Each point is reached from the start by the listed moves, each made once or not at all, plus a little noise. Say if it took an odd or an even number of moves. Then give how often each move was made.

Moves:
(1): [ 39   8  17 -15  -7]
(2): [ -2  35  14  34 -52]
(3): [-6 10 50  0  4]
Start: [-25 -14   4  25  10]
Points:
[-32 -13   5  26  12] => even (0, 0, 0)
[-30  32  68  58 -37] => even (0, 1, 1)

Moves:
(1): [ 29  -5   6  12 -29  15   3   3  -2 -24]
(2): [  6  39  -7 -11  -1  14  11   4   8   3]
(3): [-20  -7  36   5   8  11  33 -20 -15 -10]
(4): [-22   5  28  37 -12   0 -25 -20  36  18]
(5): [ 39   5   3   5  48  15 -30 -31  -2   5]
(6): [-18 -23 -23  -8 -13  36 -22 -10   6 -10]
(7): [  1  -9 -15  19  24   7  19  -2  10 -19]
(8): [ -5  -9  28   8  12  34 -18  63 -20   5]
(9): [ 14  -4  11 -24  -8 -31 -10   7  29 -37]
Start: [ 13   3  -4 -18   1   7  14 -18   8   9]
Points:
[ 39  -7  49  28  66  32 -50  -1  64 -20] => odd (0, 0, 0, 1, 1, 0, 1, 1, 1)
[ 44  15  30  25  10 121 -65  -9  30   8] => even (1, 1, 0, 1, 1, 1, 0, 1, 0)
[ 34 -34  25  54  29 112 -58 -16  36 -13] => even (1, 0, 0, 1, 1, 1, 1, 1, 0)

Moves:
(1): [ 26   1  13   4   4  11  -3   7   5   2  10   7  -8 -11   3   5  -6 -15
   1   7  -2]
(2): [ 11  37  14  -6  12   9  12 -18   9  -9  11  -4   6  -2  -1   2   7   9
  -8 -12 -19]
(3): [-25  -9  37  -7  -3 -15   2  -4  17   1   6 -27 -15   8  -2 -13 -14   7
  17  13  -1]
(4): [ 10   0  19  35  -9   8  -5 -13   3  -7   3  15  16  19   1   6   5  -7
   7  -2  -7]
(5): [-11 -14   3   7  38  -8 -16  -7 -11   2 -15   6 -11   7   3  14   1 -22
   4  -6  -6]
(6): [-21   2   5 -11   2  41  19 -17  -4  -1   1   1  -7  13 -18  14   4  -9
  -4   8  -8]
(7): [  8 -15  -8  10  16 -26  37   0   7   5  17  20  -6  -9  10   5   7  -4
 -12  13  -9]
(8): [-9  0  5  9 10  4  2 22  2 10 -4  5  4  3 -7  4  4  7 -6 -8  1]
(9): [  1   6  -7 -13  -1   0  -2   6  54 -20 -12   7  20 -11  10 -10   8  -2
   8  -8   9]
(10): [  2  -3   1  -1  -9  11   0 -12   7  25  -3   4   7  -4   4   4  -1   4
   1  -6  14]
(11): [-10   0  -7  -8  14   9 -10   4   1   8  34  -1   4  -1   6  -1  28  -3
   5   0   5]
(12): [-10   1   6  -4   4  -2  -2  -2  -4  -4  -1  25   1 -15  12  -2  -4   6
   5   6  -7]
(13): [ -3 -13   4  -8   6   4  10   0   3 -10  -2 -16  38 -11  -1  16  11  -3
  -6  12  -5]
(14): [ 16   0  11 -12  -5  -9  -3   8  -9  14   0  20  18  41   0 -20   4   0
  -2 -10 -17]
(15): [ -7  -6  -2   2  -5  11   7   6  -6   1 -14 -13  -9   1  37 -11   8  -8
  -2   4 -13]
(16): [  1   0   5 -19 -11   0  -5   1 -10   6  -2   4 -19   5   9  50  20   2
  18  -7  -7]
(17): [  2  11  10   3  -4  -3   3  -3  -8   8 -14  -2  -1  -7 -18 -25  36  -9
   7   5   7]
(18): [ 15 -16   6   2  14   8   2   0   2 -12  -6  -1  -5   5  -2   1   6  30
  -1   5   1]
(19): [  9  -1 -11   1   1  -6  10  -4  -3  13   5   0   1  -9  -3  13 -12   7
  46  -5 -10]
(20): [ -7  22  -8   4   9 -13 -11  14   6  21 -12   2   3   5   5   5   1  -6
  -1  47  -1]
Start: [ 16   5   8  -6  12   5  -8  24 -19   8  -3  12   0 -11   1   0  20   2
   0   6  18]
Points:
[-21  27  64  -2  11 -12 -27  44  49  15 -26  44   7   6  28  43  40  12
  48  48   5] => odd (0, 0, 1, 1, 0, 0, 0, 1, 1, 0, 0, 1, 0, 0, 0, 1, 0, 0, 0, 1)
[ 36  67  41 -11  38  43  35 -15  44  55  33  91  16 -37  23  62 114 -25
  71  52 -18] => odd (1, 1, 0, 1, 0, 1, 1, 0, 1, 1, 1, 1, 0, 0, 0, 1, 1, 0, 1, 1)
[ -3  -2  96 -21  64  65  13 -48 -13  31  17 -10  12  11 -22  81 112  10
  85  11 -18] => even (0, 1, 1, 1, 1, 1, 0, 0, 0, 1, 1, 0, 1, 0, 0, 1, 1, 1, 1, 0)
[ 44  22 121  -4  42  36  53   8   6  60   2  42  29  43 -15  53 105   8
   9  73 -39] => even (1, 1, 1, 1, 0, 1, 1, 1, 0, 1, 0, 0, 1, 1, 0, 1, 1, 1, 0, 1)
[ -2 -17  23  30  50  25 -29  13 -30  13   4  21  -1  14  48   8  60 -36
  12   0   0] => even (0, 0, 0, 1, 1, 0, 0, 0, 0, 0, 1, 0, 0, 0, 1, 0, 0, 0, 0, 0)
[ 55  16  92  11  36  42  -5  17 -34  46 -34  37  39  29  30  43 107 -40
  13 -17 -36] => odd (1, 1, 0, 1, 1, 0, 0, 1, 0, 1, 0, 0, 1, 1, 1, 1, 1, 0, 0, 0)

Moves:
(1): [ 30   3  -3 -38   0  30 -26  24 -25  16 -41   6  35  -3 -12   4  16  -1
 -40 -18   5 -11  -7  14  18 -20 -10]
(2): [ -5  49  15  -3 -26 -15  18 -23  -4  -1  16   2  14  19  19 -17  -8   2
  23  -4  -6 -15  26  10   4  15 -31]
(3): [ 18 -14  14  17 -13   6  -3   6 -11  11 -29 -12 -21  -7  -3  -1   2  26
  12 -15  -7   0   7  19  15   5 -32]
(4): [ 24 -23 -14  31 -10 -16  18   3   4 -10 -22  -1 -13  24  20  -8  -4  14
  10   9  12  -3  -1  -8  -4  -5   8]
(5): [ 16  -3  12  17  17   0 -16  -5  14  15 -14  -5  -3   3   9  10  -8   8
   4   6  -6  10  25  -9  -2   1   3]
(6): [ 11   3   8  13   2  19  13 -10 -31  -3   9   0  13  -5  -7 -12  -2 -16
  -7 -15  -2   8  -6  11  -3  -3   8]
(7): [ 30 -16 -10 -20  21 -23  32 -24  10 -20  -1  -5 -16 -15   5  -2 -18 -19
   0  13  -9   9 -33  -5  -1  19  25]
(8): [ 10 -21 -12  -5   2 -17  -3  18  -7 -12  11 -12 -18  26   7  -1 -10 -19
   3  -2 -13 -18  15 -29 -18  16   3]
(9): [ 27 -10  -9  14  -6  23 -18  -8  41  13  20  -8  -7 -28  -6  15   7  -4
  -3  -7  29 -10  -2 -35  -5  -8 -20]
(10): [  7 -15  13 -15   2  -1  10   1  11  55   5  13  -1  15 -50  -5  -5 -32
   4 -13   3 -12  23  -1   9  19  34]
(11): [ 24  -3  11   7 -19 -16 -36  -1  13  30  22 -13   2  12 -18  -1  -1  15
   0  10 -17  13 -25  -7   7   1 -31]
(12): [ -6   0  -4  -5  11 -10  -5   4  15 -34  12  15 -18  -2  -9  10 -15  19
 -37  19  -5 -23 -14   4 -49  -8   7]
(13): [  4 -18   2  12  -7  -3  28  24   1 -37  -7  26  42   3 -10  18 -26 -30
   3  -9  -9  -3 -10  12  -7  18   9]
(14): [ -6  -7  21   6  -1  23   2  -9   3   5  -1  19   5  57 -16  17  19 -15
 -22 -35  -3  -5  26   1  26  -5 -20]
(15): [  2  -2  17  -4   4   1   3   4  -4   6   4  12  -2  -4  19 -14 -10 -15
  -6   1  -7 -13 -20   6  13   5   9]
(16): [ 10   3 -12  19   0  12  -2   7  -5   2   4   2 -11  -2  -5  47   0 -17
  -1  -5  10   0 -15  16 -11   3  -6]
(17): [ -4   2  11  -3   2 -16   3   4  -6  -2 -12  10   6  -7  11   6  29   9
   1 -22  -2   0   0  -8 -17 -15 -12]
(18): [ -5   4 -11 -22   5  22  -2  10  12  26  14  10  -2 -11  -1  -5  -6  29
  12   1 -21  -2   3 -21  -8 -38  -7]
(19): [  0   5  18  -8  -7  14 -13  -6   6  -8  10   8  -5   9   8  -5  14   1
  34  12  21  10  13  12 -13 -10 -21]
(20): [ -2  -3  16 -17   4   0  17   8 -12   8 -21 -24  14 -17 -15   2  -8 -28
 -26  33 -11 -15 -37  -4  -6 -21 -21]
(21): [ 17   6  24  15  24   2  36  32 -32 -35   4  -1   2   4  21  -2  14  33
  15  -9  48   9  23   5  19  -3  16]
(22): [ -5  16   0 -26  -5   1   8  12   5  18  -6  -5 -10 -18   9 -28 -12   1
 -28   8   2  39 -10  -3 -14   5   5]
(23): [ 14 -39   3 -11 -14 -16  19   7  -1  -1  21  12  -8   0  13  22  11   3
 -13   5   3  -1  58  -8  17 -10  18]
(24): [  2  -9 -10  -1  13  12  -6   4  19  25  12 -23  19  -4   4  -3  17   4
  -7  -5  -2  -4  -8  29  -1   3 -17]
Start: [-15   2  18   5 -16  14 -10 -10  -1 -11 -12 -37  16   9  -5   6 -49   5
  13   7 -12   5  11  68   8  -7 -23]
Points:
[  73  -28   49    1    1  -11   -1   36   34   -2  -26   -4  -24  -43
    5   47 -114   29  -31   16  -85   37  -83   69  -64   -7  -57] => odd (0, 0, 1, 0, 1, 0, 1, 0, 0, 0, 1, 1, 1, 0, 1, 1, 1, 1, 0, 0, 0, 1, 0, 0)
[  56  -45   88   24  -36   51   11    1   61   49   18    9   60   28
   27   55  -18   22   18  -74  -37  -38  117   62   39  -39 -121] => odd (0, 1, 1, 0, 1, 0, 0, 0, 1, 0, 0, 0, 1, 1, 1, 0, 1, 1, 0, 0, 0, 0, 1, 1)
[ 91 -60  75 -22 -41  18 -30  48  43  27 -39   7  64  12 -64  31 -48 -48
 -43  18  10 -66 -68  52 -45 -52 -67] => odd (1, 0, 0, 1, 0, 0, 0, 0, 1, 1, 1, 1, 1, 0, 1, 0, 1, 0, 1, 1, 0, 0, 0, 0)
[106  26  81 -13  -1  17  40  20 -52 -21 -24 -14 108  14  12   8 -60  29
  23 -43 -27  22   7  71  14 -26 -46] => even (1, 1, 0, 0, 1, 1, 1, 0, 0, 0, 1, 0, 1, 0, 0, 0, 1, 1, 0, 0, 1, 0, 0, 0)
[ 118  -60  101    5  -28  -39  102   24   41   13    4   11  -11   93
  -25   10 -105   64   -3   -9  -26   18  105   61   26    7  -23] => even (0, 1, 1, 1, 1, 0, 1, 0, 0, 1, 1, 1, 1, 1, 0, 0, 0, 1, 0, 0, 1, 1, 1, 0)
[  55    6   71   32  -31   14   77  -25   26  -49  -21   17   19   88
   57   21 -105  -68   32    2   -4   35    7   92    3   34  -45] => even (0, 1, 0, 1, 1, 0, 1, 0, 0, 0, 0, 0, 1, 1, 1, 1, 0, 0, 1, 0, 0, 1, 0, 0)
[ 87  -7  66  29 -24   8  68  46  14  -5 -29 -42 -42 -33  58  59 -48  94
 -17  27  36  -6  73  29 -56 -89 -88] => odd (0, 1, 1, 1, 1, 0, 0, 0, 1, 0, 0, 1, 0, 0, 0, 1, 1, 1, 0, 1, 1, 1, 1, 0)

Moves:
(1): [ -3  15   2   1  -3  23   4 -32 -23  17 -14 -10  -7 -12 -18   8 -29  18
 -33   7 -11 -29 -15  -3 -42]
(2): [  9  -5   8  -2  10  17   7   5  -7   5  18 -34   8   1  -6 -29  15  17
   2   7   6 -27  -3  14   0]
(3): [ -3   3  -9  -4   8   6 -12 -20   9 -11  10  10  -2 -18   0  -5   9   5
  -2   7  -4  -3 -10 -16   2]
(4): [ -1   3  -6   8  11  -2   9  13   9   9 -18  13 -10 -19  -6  -1   4  14
  -1   9 -13 -11   5  13  12]
(5): [  7  -5   2  17  14  12  12   2  -4   6  -9  17   6 -16   2  14   3  -9
  -6   6   8   5  -2  -5 -13]
(6): [  7  -6 -23 -25  12  16 -26   0 -21   2  -2  -7  21   1 -32  25 -24 -17
  11  12  14  12  -1   6  11]
(7): [-15  -7  -8   5   9   6   8   2   4  13  14 -14  17 -20  -1  -4  -2  -2
  10 -34   6   3 -21 -12  11]
(8): [  1  -2  -4 -20  -9 -11  11   6   0  -5 -10   7   3   5  -6  -9  -1   3
  -2   3   7   0 -21   2  18]
(9): [ -3 -13  25  12 -15  -1  -5  -6  -1 -18  -1 -23 -13 -17  -6  10  14   2
  -8  24  16   5  -8  18  12]
(10): [ 15   0   0   8   2   5   1  -3  11 -10 -18   6  -2   4   6  10  -6   1
  -8 -21   4   8   7  -7  -7]
(11): [-24  17  -2   2  -1  -5  -5   7  19 -16  -5   3   7 -14 -16  17  16   3
  -4  11   3   8   4 -22   1]
(12): [ 14  -8   9  -3   9 -11   9   5  -2 -20  16   9  -3  -9 -13  10  -1   3
   4  -6  -2  -8   5   9  14]
(13): [ 18  -9  14  -8 -11 -31 -11 -14  -8  12  -8   1  -4  -7 -14 -19  12  14
 -26  -2  -3   3  10 -27  15]
(14): [ -7  23  -2  11  -1 -11  20  -6 -14  -8 -11  12   1  14   3   2   9  23
 -13   1   9  19  -3  14 -17]
(15): [  2   9   2   1  -6 -13  -7  11   5  -3  -1  10  34 -10   1   4  -3  -3
  21  10   2  -1 -12  15  -9]
(16): [  7  -9  -8   7  15  -2 -13 -14 -13  -3  -1 -29  19   2  11   9  -2 -13
  -4   7 -10   4   1  15 -17]
(17): [ -2 -20 -24  10 -11   1 -18  -9 -17   0  -9   2   1   3 -27  14  11  -8
  -1 -15 -35  15  -8   6 -24]
(18): [-18 -29   0 -26  -8  -3  15 -13 -17 -13  -3   0  18  15  -6  -3  -5  -6
  29   1  13  -6   6  12 -12]
(19): [ -2 -12  18  11  17  22 -19   7   9  -7  -4  -4   4  18  -7 -16   2  11
   4   9  -1  -9 -10  -2  11]
(20): [ -1   8   7  -7 -12 -22  31  26 -11 -29   1  -6  -4 -19  -3 -37  -5 -22
 -17   3   5   3   6  10 -12]
(21): [  6  -8 -13  -1 -25  -8  -5   6 -30   4   3  13   5   3  -6 -13  11 -20
  -1  18 -14 -25   2   8  14]
(22): [  1  -3  11 -11 -12  23   0   5 -24  -6   7  -2  18   7   3  23   8   4
  -4   2 -17  12   5 -10  -1]
(23): [ -7  -1 -15   4 -15  20  13  14   8   3  31  -5  -7 -11  43  23  -8  30
 -19   5  19  15 -10   0   2]
(24): [ -5  -4   7  -1  -8   2 -16   4  11  12   9  18   0  -9  -3  -4  -6   0
 -18  -6   2   8   5  14  -1]
Start: [ -4   0  10 -22  -3   5   3  -1  17   9   8  -8 -29 -11   5  22  -5  -2
  -2  21  19  12  15   3  -6]
Points:
[  5 -40 -53 -24  -6  34 -18  23 -43 -38  71 -16  20 -95 -45  45  16 -30
 -56  68  10  17   3  46 -26] => even (0, 1, 1, 0, 1, 1, 0, 0, 0, 0, 1, 1, 0, 0, 0, 1, 1, 0, 0, 1, 1, 0, 1, 1)
[ 22 -62  10 -50  -5 -32  16 -14 -64 -46  17 -37  21 -90 -68 -28  17  -1
 -43  38  47  -7  20  73  17] => odd (0, 1, 1, 1, 0, 1, 1, 0, 1, 1, 0, 1, 1, 1, 0, 1, 0, 1, 0, 1, 1, 0, 0, 1)
[  3  10 -21 -22  28  42  18   2 -50 -13 -41   3  25 -61 -95 -10  -8  34
 -36  80   7 -15 -59  62 -70] => even (1, 1, 1, 1, 1, 1, 0, 1, 0, 0, 0, 0, 0, 1, 1, 0, 1, 0, 1, 1, 0, 0, 0, 0)
[ 18 -42  49 -43 -41 -50   1 -25 -24 -70 -21  33  12 -14 -43  -9  35  30
  -3  63  44  -4 -15  30  36] => odd (0, 0, 1, 0, 0, 0, 0, 1, 1, 1, 0, 1, 1, 1, 1, 0, 0, 1, 1, 0, 1, 0, 0, 0)
[-12 -69   2 -22  24  39  22  10 -10   3 -28  -7   0   2 -52  -6  27  20
  25  39   2 -23 -19  43 -12] => odd (0, 1, 0, 1, 1, 0, 0, 1, 0, 0, 0, 0, 0, 0, 0, 0, 1, 1, 1, 0, 0, 0, 0, 0)
[  -6  -41   -9  -24   10   42  -63  -29  -18   67  -27   -9   -8  -59
 -103   27  -35   30  -54    0  -23    5  -17   -4  -13] => even (1, 0, 0, 1, 0, 1, 1, 0, 0, 0, 0, 0, 1, 0, 0, 0, 1, 0, 1, 0, 0, 0, 0, 1)
[  22  -34   54   -2  -37   27   19   49  -31  -29   35  -14    7 -100
    5  -23   58   41  -59  118   23  -20  -14   22   26] => even (0, 1, 1, 1, 1, 0, 0, 0, 1, 0, 0, 0, 1, 0, 1, 0, 0, 0, 1, 1, 1, 1, 1, 0)
[ 11 -59  12 -68 -21 -10  34   4 -30 -13  21 -14   4 -27  14  55   0  45
 -24  41   9  21  19  19  25] => even (0, 0, 0, 1, 0, 0, 0, 1, 0, 0, 0, 1, 1, 0, 0, 1, 0, 1, 0, 0, 0, 1, 1, 0)
[-31   1  20 -61 -20  19  52   2 -15 -43 -12 -16  24  20 -19  29  33  44
  -5  25  45  27  10   3 -25] => odd (0, 1, 0, 0, 0, 0, 0, 1, 0, 1, 1, 0, 0, 1, 0, 0, 0, 1, 0, 0, 0, 1, 0, 0)
[ -30  -81   11  -61  -37   47  -76  -17  -49  -61   28   10   26  -31
 -106   79   34  -23    6   77   -6   19    4   27   20] => odd (0, 0, 1, 0, 0, 1, 0, 0, 1, 0, 1, 1, 0, 0, 0, 0, 1, 1, 1, 0, 1, 1, 0, 1)
[-22 -18  38 -12 -47 -10  57 -42 -93 -45 -38 -37  32 -72 -38  38  19  -7
 -89  45  30  17  11  -7 -76] => odd (1, 0, 0, 0, 1, 0, 1, 0, 1, 1, 1, 0, 1, 1, 0, 1, 0, 1, 0, 1, 1, 1, 0, 0)
[  -4  -47   -1   14  -14    2   45  -27  -75  -39   -3  -14   39 -121
  -65    4   14    1  -49   38    1  -31  -31  107  -95] => odd (1, 1, 1, 1, 1, 0, 1, 0, 1, 1, 0, 1, 0, 1, 1, 1, 1, 1, 0, 1, 1, 0, 0, 1)
